Every row gives one point. The last column is the point's height on a tilted bowl or saddle (a function of degree 2), plus a little noise. Count its main directions that bend up, bend down and stay straight.

Points (18 x 4):
[[-25 -30  10  12]
 [ 21 -20 -60  28]
 [  4  26  38  27]
 [ 34   1  34 -25]
 [  0  39  15  13]
 [  8  -2 -45  -2]
 [-12  -7  -3 -16]
 [ 27  33  -7  12]
 [-25 -16 -14 -22]
 [ 46 -10  32 -57]
 [ 17   7  13 -11]
 [  4  18   7  -6]
 [-45  -2 -14 -60]
 [ 16  25  45  29]
 [ -1   7   3 -13]
 [  0  11   4 -11]
 [-51 -11  13 -17]
 [ 16  -3 -11 -15]]
Directions: 2 up, 1 down, 0 straight

Points (24 x 5):
[[-32 -41  26 -19 -57]
 [-11   9  29  30  -9]
 [ -2 -32   0  36 -32]
 [-15  22 -32  -4  -6]
 [ 29 -19  12   3 -19]
 [ -1  -5  -4 -28 -11]
 [ -4  12   6  10   9]
 [ 25  24  20  20 -11]
 [ -3 -60  16  -1 -60]
 [ 12 -14 -26 -27 -30]
 [  9  27 -11  15   1]
 [-16   3  40  26 -18]
 [ 22 -16  45   4 -33]
 [  0 -19 -21  18 -16]
 [ 14  35   6 -10  -3]
 [ -1  -3 -23  24 -11]
 [-32  -5  -7  19  -9]
 [ 34   7 -21  24 -25]
 [-38   4  45 -39 -58]
 [-20  16  -6  12   6]
 [-14 -16   1   6  -5]
 [ 36   0  12  10 -16]
 [ -7 -23 -38 -10 -34]
 [  1   8 -29  16  -8]]
Directions: 0 up, 4 down, 0 straight

Points (39 x 7):
[[-36 -22  51  31 -11   7 -36]
 [ -2 -16  18  35 -28 -40 -26]
 [ 19 -33   2  16   6  38 -13]
 [-35  30 -21 -33  16   4  -2]
 [ 27 -15  -7  -6   6 -27  19]
 [-24  11  -7 -12  43 -10 -23]
 [-12   0 -31  -3  22  -3 -15]
 [-11 -56 -18 -19  51  -9 -25]
 [ 11 -18 -37   7  23  25   2]
 [ 18   3  28  -4  18  -7  15]
 [ 11  14  -9   5 -19   0   8]
 [ 20 -30  19  19 -32 -19  -9]
 [-31 -19   1  40 -31 -12 -60]
 [-25   6   6  -3  29  34  -1]
 [ 13  14 -10   8   7 -21   2]
 [ -7  39  25  15 -25   6 -22]
 [ 24  26 -18  14 -35 -26 -18]
 [  8 -18 -23   5  19   0   4]
 [  4  35  -3 -55 -21 -23  18]
 [-14  -6 -13  15  -6   0   0]
 [ 11  -9 -14  17  37  26   5]
 [ 11 -25 -24   7 -34   8  14]
 [-16  17  36  13 -29 -13 -13]
 [-22  26   5  10   5  -2   4]
 [-23   3  -1  -8  -2   6  20]
 [-21 -15 -21 -22  60  27 -47]
 [ 49 -11 -10  19   9  -1  15]
 [ -4 -18  18 -23  18   5  -3]
 [ 25 -44  23   9 -22   8 -17]
 [ 43  24 -11   2 -17  10   2]
 [ 30 -25 -14 -20 -18 -16  22]
 [ 21   2   8  12  -1   3   4]
 [ 25   5 -30  -7  13  38   6]
 [-23 -36  -3  -4  30  -8  11]
 [-25  28  21 -34 -24   4  31]
 [-19  -9 -28  -4  -3   5  16]
 [-16 -37 -15 -16  -2 -44  -2]
 [  3 -27  11 -14   9 -30  28]
 [ 31  19 -14 -33  15   8 -19]]
Directions: 1 up, 2 down, 3 straight

Points (77 x 9):
[[ -4   8  19  -4   3  -2  12  27   7]
 [ 24 -14 -10   3  -9 -12 -11 -12   6]
 [ -3  -7  -8  11   9 -17 -12 -17  -3]
 [ -1  -2  -5 -30   5  12  -1 -13 -10]
 [ 16   6 -28  12  18   7  -4   0  -1]
 [ -2 -34  28 -27  37  24  -6  -8  -5]
 [ -6 -55 -36  -7   7  13 -15 -17 -38]
 [-27  12   7 -21  -6  41  12  -5 -23]
 [-51 -19  -5  39  26  13   3 -15 -59]
 [ 23 -13  -7 -10 -21  12  19  -3  -3]
 [ 10 -20 -13 -16  33 -58   5  21 -25]
 [  0  25  13  -3  34 -16 -19   5  -3]
 [ 41 -27  25 -15 -17 -23   1  -2 -19]
 [ 19 -16   5  33  13  25 -31 -31 -24]
 [ 24 -19   8   4  22  10   6  -7   4]
 [-20  -4  20  -2 -11  -8   4   4  -4]
 [-26 -22  -2 -35 -18 -60  22 -12 -32]
 [ -9  -5  32  14   7   8   0  19   6]
 [ -8  33  -9  21 -15  27 -11   6  -3]
 [-28 -10   6 -33   0  -2  14  17 -14]
 [ 18  33 -42  10  32  -6  -5 -19 -22]
 [-24  17 -21  -2  18  -3   6  -2 -19]
 [ -5  25  -2  -1  -5   7  13 -14  -4]
 [  3 -24 -21  -7  55   0  33  15  17]
 [ -4 -23  26  40  23 -32  19   2 -20]
 [-14   4  14   1 -31 -28  27 -10  -2]
 [ 16   2  -1 -11 -21  -4  39  22 -12]
 [-17   4   5   9 -10  19  25   7  -5]
 [-31 -13  -1   8  -4  10  43   7 -13]
 [ -2 -22  20  32  28 -28  28 -15 -14]
 [  7   7  -9  13  -6 -13   5  -4   7]
 [  0 -24  -4  15  16 -20  -5  -5  -8]
 [ 10 -31  31  19   1  -5 -19 -28 -22]
 [ 29   0 -20   8  -1  -8  13  -3   3]
 [-16  19 -28   5  38  -4   0  -2 -22]
 [-15 -51   5 -29   4  11 -16 -23 -42]
 [ 18   7 -16 -22   6   8   9 -10  -4]
 [  3  -6 -10 -15   3  22 -26  17   2]
 [-14   7 -16  28 -27   4  -9 -22  10]
 [ 11 -22  13   1 -42  19  -3  -9  -4]
 [ -1   1 -17  41  -8 -28  -8  39 -20]
 [ -8  21   9 -15 -10   9 -14  11  -1]
 [ -9   3  22  25   2  10 -34 -29 -17]
 [ 24  12  -4 -26  12  36  17  -2  -1]
 [ -1   7  -3  12   3 -10  28  26  -3]
 [ -5   4   7 -11  -7 -10  -1  -6   1]
 [  3 -19  26 -11 -14  24 -24   3 -10]
 [  5   3   9 -10   4  22 -19 -34 -15]
 [  3  -4 -55   2  26  19   3  28 -18]
 [ 60 -14  -4  11   5  20  10   1 -10]
 [-33 -12 -16   8  -8 -11 -35  -1 -14]
 [-25  10  16  27   8 -27 -21  26 -18]
 [-16  -4  30  12  -7 -21  -4  40  -9]
 [ 24  16 -22   2  -9   5  24 -24   0]
 [  8 -11   5 -58  -3  -8  15 -21 -32]
 [ 42 -23  -3  17 -25  13   3  13  -9]
 [-41 -34  -5  31   9  29  -3   0 -41]
 [-26  -9  14 -34  33  31 -31  34   9]
 [ -8  23  -4 -51  -9   4  -4   6 -31]
 [-12 -14  32  19   0   6  -7 -22 -14]
 [  7  -5 -27   0   2 -24 -30  28  -5]
 [  1  50   1 -51  27   7  -7 -38 -60]
 [-14   5   6  19   2  16  39 -51 -19]
 [ -6  -3  27  -3   7  13  36 -12   5]
 [ 21 -12 -28   4  -6 -21 -26   2   4]
 [-27  -7 -15 -33  -8 -22   6  30 -30]
 [  9  -7  26 -15  14 -28   3  -1  -2]
 [  8  -9  -4   4  13  -9 -21  -6   0]
 [-10 -21  18  34 -24 -11 -30 -24  -3]
 [ 12  -9  15   0 -39 -24 -23  -7  14]
 [  2   1   2 -24   2  12 -44  12  -3]
 [ 12 -14  24   7   5  29  21 -28  -6]
 [-22  -9  11   0   0 -39 -22  -4 -15]
 [ -1   6  -1   0   8   0   1  -4   4]
 [-10  -6  -2  18  -9 -39 -20   4  -1]
 [ 44   2 -21 -25   1  12  26  15 -14]
 [-32 -19 -12  21 -11   3  18   8 -21]]
Directions: 1 up, 6 down, 1 straight

Points (68 x 9):
[[ 21   2  30 -10  18 -11 -22  10 -18]
 [  2  21 -20   0 -18   1   0   7  14]
 [ 32   9   0 -11  10 -10  11 -12  16]
 [-11  -2 -25   8  27   5  41  -9 -16]
 [  8  26  23 -14 -22   6   0  -1 -14]
 [ -6   3   1  12   5 -23  -9  -6   5]
 [ 11   6   0 -19  -3  17  -3  -5  11]
 [-10  -6  16  17   7   2 -16   0   8]
 [-36  -4  -8   5   4  19  -8   0  34]
 [ 25   3   5 -17  -1   3  18  14   7]
 [-26   8 -11   9  13  -8  21  29  24]
 [-24  -7  21   8  16 -23 -32  15   6]
 [ -9 -25  -6  -2  10  -1   3  -5 -11]
 [ -5 -11   1  -7   7 -14  -4   2  -7]
 [-22 -12 -16  -2  -7 -28 -20 -14  38]
 [ -9 -27   6   0 -11   6   5  22  13]
 [ 16   1 -18  -8   7  39  27  -1  23]
 [ 13   8  21  -4   8  -7  17  24   9]
 [ -5   1  26   1 -21 -22 -10  15 -23]
 [ -7   3  11 -19  26 -60  22  15  60]
 [ -4 -22 -11 -10  24  14   4  -3 -20]
 [ -3 -17 -21  -5 -26  10  17  28  32]
 [ 23  -3  15  11  14  26   3   0  14]
 [-19 -27  -7   4  20  19  -8 -27   6]
 [ -5 -22 -19 -20  -1 -24 -13  -3   8]
 [ 16 -19  11   9  38  -3  -1   3 -31]
 [ 13  -5 -28   4   5   0   8  37  26]
 [ -1   3  -5  -3 -20  32   3  17  30]
 [-19 -18 -18   0 -21 -24  -6  15  40]
 [ 22  22  -2  -4 -17  25  -4 -10  30]
 [ 13  19  27 -20 -20  27 -19 -24  29]
 [  1  11   0 -27  11   7 -26  25 -18]
 [  8 -18   2  22 -12  15  13   8  -4]
 [ -5   6 -16  13   3 -16  -1 -25  28]
 [  3   2 -16  25  11 -10 -18  -7  18]
 [ -1  -7  -9 -14  -6  -6  23 -15  13]
 [-22 -27 -15   6 -10 -14   7 -12  22]
 [  2   4   1  -9 -15 -20  -2 -11  -2]
 [  0 -11 -12   9 -12 -18  18  25  12]
 [ 35 -31  13   6 -26   4  34 -10 -55]
 [ 23  -6  15 -16  -1 -29 -21  -2 -33]
 [ 11  10   3  -4   9 -14  14   6   3]
 [ 36  20  -7  16 -25 -33  32 -10  19]
 [ 11  -8  27 -10 -10  -1  15   7 -12]
 [ -1 -32 -19  -9 -10 -26  -7  -7   5]
 [ -4 -14  11   5  -4 -10   9 -44  20]
 [ -2  11   7 -14  19  -8   1  10  -4]
 [-10   2   3  -7  17  -6  -8 -16  -3]
 [ -9  15 -24   4  -8  -4  20  -5  24]
 [ 15  -5 -22 -15 -11 -42   8  -2  27]
 [  1 -19  -1   9  15  -8   2 -23 -13]
 [ 18  12   3 -14  -9  -4  23  -7  12]
 [ 20 -10 -14   8  -2 -45   8  26  33]
 [-20 -18  14 -16  -1  -5   6   8   9]
 [ -7   6  -6 -16  16   0   7  15   6]
 [ 14  -4  14  22  40  17 -28 -15   3]
 [-17  -2  17   2   3   0  -3 -10   6]
 [  6  18  22  -5  -2  -3   9   7  -4]
 [-13 -19 -15  11   1 -35  -6  28  46]
 [-10  37  16   3  -1   4  -4  22 -20]
 [ 15  21  11   1 -10   2 -14   6  -7]
 [-13  15  -4   5  -9  12  -5 -16  23]
 [  7   9   7   8   3  -5 -18   0  -3]
 [ -7  -4   3   3   3   2 -13 -10   4]
 [ 27 -10 -28  19 -15 -19  12  14  15]
 [-16 -12  10  14   0  -2  -1  12   9]
 [-38 -18  13   1 -12  -7   8  -8  34]
 [ -1  19 -25  28  29 -18 -24 -10  21]]
Directions: 5 up, 3 down, 0 straight
